Rows are points. Each copy is the shape, with its points in the same order, stretched, turned, moved and blurred by noise. Say if it was mirrored as well.

Shape:
[[-16.1 -17.4 -15.7]
 [-12.6 -16.0 -23.4]
 [-15.3  10.3 -13.7]
 [ 21.8  -6.6  -4.9]
 [-22.7 -19.7   7.6]
 [ 14.5   0.8  12.6]
 [  7.6  -4.5  -9.5]]
Copy 1 (7 x 3):
[[ 19.3 -15.8   4.8]
 [ 16.0 -13.5  10.2]
 [ -3.8 -19.5   6.8]
 [  5.1  30.2   5.4]
 [ 23.5 -19.7 -19.2]
 [  1.0  20.9 -10.4]
 [  6.1  12.5   6.7]]
Copy 1 is: mirrored
Copy 2, 7 rows:
[[  5.7 -17.4  14.5]
 [  3.9 -21.7  12.2]
 [ 10.5 -12.7 -11.0]
 [-17.8  18.4   9.8]
 [ 24.4 -16.8  20.9]
 [ -3.3  19.4   6.0]
 [-12.0   5.3   5.4]]
Copy 2 is: mirrored
Copy 3, 7 rows:
[[-18.4 -11.0 -16.8]
 [-24.4  -4.6 -18.9]
 [  1.1   1.4 -20.0]
 [ -8.1   3.5  10.9]
 [ -6.8 -27.0 -14.4]
 [  3.6  -6.4  10.7]
 [-10.2   3.3   0.2]]
Copy 3 is: mirrored
Copy 4:
[[-30.3   6.7  -4.8]
 [-32.6   4.1 -12.5]
 [-14.5 -13.4   0.4]
 [  2.0   8.9 -19.0]
 [-20.5  14.2  16.8]
 [ 13.6   5.9   1.5]
 [ -8.0   2.7 -13.0]]
Copy 4 is: mirrored

Shape, 10 rows:
[[  8.9  -3.8  30.5 -18.1]
 [ 16.9  24.4   4.6   4.6]
 [ -3.4  28.8 -14.9  -4.6]
 [  3.6  -0.4  -2.9 -32.1]
 [  8.7   2.3  -7.4   4.9]
 [-20.8  -3.9 -14.4   5.6]
 [  7.1   4.3  -7.2   6.5]
 [  6.9   5.5  -5.0   6.2]
 [ -2.9  -3.7 -13.8 -14.4]
 [ 18.5   0.6 -12.9   1.1]]
Copy 1, 10 rows:
[[  0.9 -31.5  27.2  -4.4]
 [-15.6   3.7  -3.9 -22.8]
 [  7.3  21.5  -3.7 -25.6]
 [ 36.0 -16.2   6.8 -11.2]
 [  6.0   1.1 -14.4   1.7]
 [ 23.0  22.8  -2.1   9.4]
 [  1.2   5.9 -12.4  -1.8]
 [ -3.4   8.4  -6.8  -2.1]
 [ 29.4   0.5  -8.2   2.0]
 [  1.5  -1.3 -19.8   0.2]]
Copy 1 is: mirrored
Copy 2:
[[ 28.9   9.9  -7.5 -15.0]
 [ 15.4 -10.8  16.1  25.4]
 [ -5.9  -7.5 -10.7  31.1]
 [ 14.4  -4.3 -39.0   0.2]
 [  2.7 -19.6  -0.1   7.7]
 [-15.8  -1.5 -18.6  -4.0]
 [  1.9 -17.5   2.2   6.2]
 [  1.6 -13.7   2.8   9.7]
 [  2.7  -8.9 -30.4  -2.3]
 [  8.6 -30.6  -3.3  14.3]]
Copy 2 is: only turned
